Rows are points. Before rounding, the points of a table are all equally far from one centre. They may lie mostly on one side of it. Where is the centre, to within rounding?

Points (9 x 2):
|  0.043 |  0.092 |
| -0.151 |  0.114 |
| -0.297 | -0.169 |
| -0.238 |  0.061 |
| -0.190 |  0.097 |
| -0.287 | -0.011 |
|  0.151 | -0.129 |
|  0.143 | -0.167 |
|  0.111 | -0.235 |
Centre: | -0.077 | -0.103 |

Points (10 x 6):
| -0.333 |  0.014 |  0.101 | -0.120 | -0.152 |  0.167 |
| -0.297 |  0.176 |  0.031 | -0.015 |  0.041 |  0.143 |
| -0.524 | -0.136 |  0.014 |  0.047 |  0.112 | -0.028 |
| -0.168 |  0.110 | -0.039 | -0.158 |  0.219 |  0.015 |
| -0.201 |  0.196 | -0.201 | -0.071 |  0.157 |  0.084 |
| -0.226 | -0.225 |  0.180 | -0.013 |  0.158 | -0.093 |
| -0.142 |  0.172 |  0.223 |  0.033 |  0.074 | -0.133 |
| -0.106 | -0.230 |  0.073 | -0.129 |  0.213 | -0.172 |
| -0.284 | -0.154 |  0.238 |  0.079 | -0.032 |  0.040 |
| -0.041 | -0.202 |  0.097 |  0.089 | -0.087 |  0.152 |
Centre: | -0.195 | -0.045 | -0.131 |  0.016 | -0.120 | -0.178 |

Points (18 x 12):
|  0.278 | -0.062 |  0.224 | -0.268 | -0.111 |  0.027 |  0.161 | -0.211 | -0.004 | -0.129 | -0.069 |  0.009 |
|  0.305 | -0.130 |  0.317 | -0.014 | -0.056 | -0.056 |  0.341 |  0.030 |  0.091 |  0.100 | -0.085 | -0.091 |
|  0.173 | -0.200 | -0.010 | -0.022 | -0.138 |  0.080 |  0.380 | -0.210 |  0.091 |  0.018 | -0.192 | -0.065 |
| -0.052 | -0.286 |  0.042 | -0.093 |  0.218 |  0.156 |  0.172 | -0.096 |  0.145 | -0.200 | -0.123 | -0.041 |
|  0.004 | -0.121 |  0.232 |  0.074 | -0.075 |  0.188 |  0.215 | -0.217 |  0.263 | -0.041 | -0.148 | -0.031 |
|  0.147 | -0.161 |  0.258 | -0.013 | -0.102 |  0.027 |  0.134 | -0.015 | -0.041 | -0.232 | -0.191 |  0.086 |
|  0.204 | -0.051 |  0.044 |  0.102 |  0.157 |  0.169 |  0.136 | -0.176 |  0.287 | -0.151 |  0.001 | -0.239 |
|  0.296 | -0.136 |  0.144 |  0.022 |  0.070 | -0.134 |  0.253 | -0.424 |  0.253 | -0.042 | -0.031 | -0.078 |
|  0.260 |  0.071 |  0.188 |  0.069 |  0.115 | -0.099 |  0.325 | -0.112 | -0.076 | -0.196 | -0.084 |  0.072 |
|  0.172 |  0.301 |  0.009 | -0.013 | -0.091 | -0.005 |  0.197 | -0.082 |  0.279 | -0.092 | -0.122 |  0.020 |
|  0.036 | -0.212 |  0.129 | -0.277 |  0.014 | -0.060 |  0.189 | -0.389 |  0.178 |  0.053 | -0.117 | -0.206 |
|  0.292 | -0.179 | -0.046 | -0.143 |  0.248 |  0.064 |  0.153 | -0.095 |  0.217 | -0.052 | -0.019 | -0.291 |
|  0.265 | -0.012 |  0.033 | -0.282 |  0.097 |  0.025 |  0.249 |  0.046 |  0.142 | -0.230 |  0.052 | -0.021 |
| -0.063 |  0.098 |  0.181 | -0.016 | -0.077 | -0.053 |  0.416 |  0.112 |  0.091 | -0.029 | -0.066 |  0.006 |
|  0.236 | -0.108 |  0.049 |  0.026 |  0.080 |  0.032 |  0.349 | -0.264 |  0.276 | -0.227 | -0.104 | -0.101 |
|  0.158 |  0.044 |  0.036 |  0.088 | -0.093 |  0.067 |  0.410 | -0.124 |  0.087 |  0.032 | -0.206 |  0.063 |
|  0.205 |  0.052 |  0.292 | -0.182 | -0.047 |  0.067 |  0.306 |  0.031 |  0.262 | -0.037 | -0.038 | -0.100 |
|  0.210 |  0.061 | -0.057 | -0.060 | -0.078 |  0.129 |  0.268 | -0.148 |  0.097 | -0.220 | -0.049 | -0.206 |
Centre: |  0.079 | -0.053 |  0.062 | -0.040 |  0.057 | -0.119 |  0.105 | -0.085 |  0.122 | -0.008 | -0.068 | -0.062 |
